Rows are points. Each copy is the shape, with its points in the same order, turned, moved and blurred by noise. Is it also mirrored, or only turned?
(in the rows, 128 means zero)

Shape (7 x 3):
[[ 80  80 113]
 [139  88 111]
 [164 154 147]
 [131 191 165]
 [133 115 165]
 [105 129 134]
 [135 145  98]]
Copy 1 (7 x 3):
[[103 173  68]
 [157 145 102]
 [133 124 168]
 [ 88 114 177]
 [127 170 147]
 [104 153 116]
 [127 106 117]]
Copy 1 is: mirrored
Copy 2 (7 x 3):
[[ 90  97  90]
 [141  99 101]
 [150 158 149]
 [109 197 164]
 [124 128 158]
 [ 98 145 112]
 [133 158  98]]
Copy 2 is: only turned
Copy 3:
[[ 46 133 140]
 [ 97 163 138]
 [158 119 114]
 [152  69  98]
 [122 110 152]
 [ 94 107 119]
 [112 139  85]]
Copy 3 is: mirrored

Shape, 7 rows:
[[152 115 121 132]
 [164  90 129 100]
 [145  75  92 116]
 [104 174  96 161]
 [154 108 127 146]
 [ 75 135 126 117]
 [ 68 143 138 162]]
Copy 1, 7 rows:
[[120  94 145 127]
 [122  90 188 114]
 [128  80 152  81]
 [105 125  71 143]
 [135  87 150 143]
 [137 161 115 112]
 [157 154  94 140]]
Copy 1 is: mirrored
Copy 2, 7 rows:
[[141 117 103 152]
 [130  84  98 133]
 [131 107  60 137]
 [117 195 123 174]
 [159 122 109 146]
 [ 86 175 120 114]
 [120 202 125 110]]
Copy 2 is: mirrored

Shape (10 x 6):
[[144 108 161  93 125  89]
 [106 132 114  84  91  93]
 [180 119 120 171 137 122]
 [136 161 173 120 162 137]
 [ 86 138 148  83 147 180]
 [160 118 131 116 175 121]
 [148 134  82 148 114 179]
 [133 136  97  91 135 173]
 [109 159 116 169 156 158]
 [ 82 114 157 155  77 135]]
Copy 1 (10 x 6):
[[157 177 146 126 128  95]
 [120 192 113 129  86 122]
 [170 104  95 165 155 119]
 [103 138 154 134 179 110]
 [ 76 128 155  73 134 130]
 [142 125 114 122 160  78]
 [124  95  69 121 137 164]
 [104 128  91  82 137 135]
 [ 82  85 114 156 138 129]
 [130 128 164 157  83 167]]
Copy 1 is: only turned
Copy 2, 10 rows:
[[154  93 111 174 149  78]
 [158 108  74 117 120  72]
 [164 129 129 181 145 162]
 [110 156 157 176 126  95]
 [ 88 121 163 112 102  82]
 [112 122 129 170 170 132]
 [157 138 138  94 119 169]
 [122 138 139  88 131 118]
 [106 160 133 150  84 151]
 [164  99 136 149  51  99]]
Copy 2 is: only turned
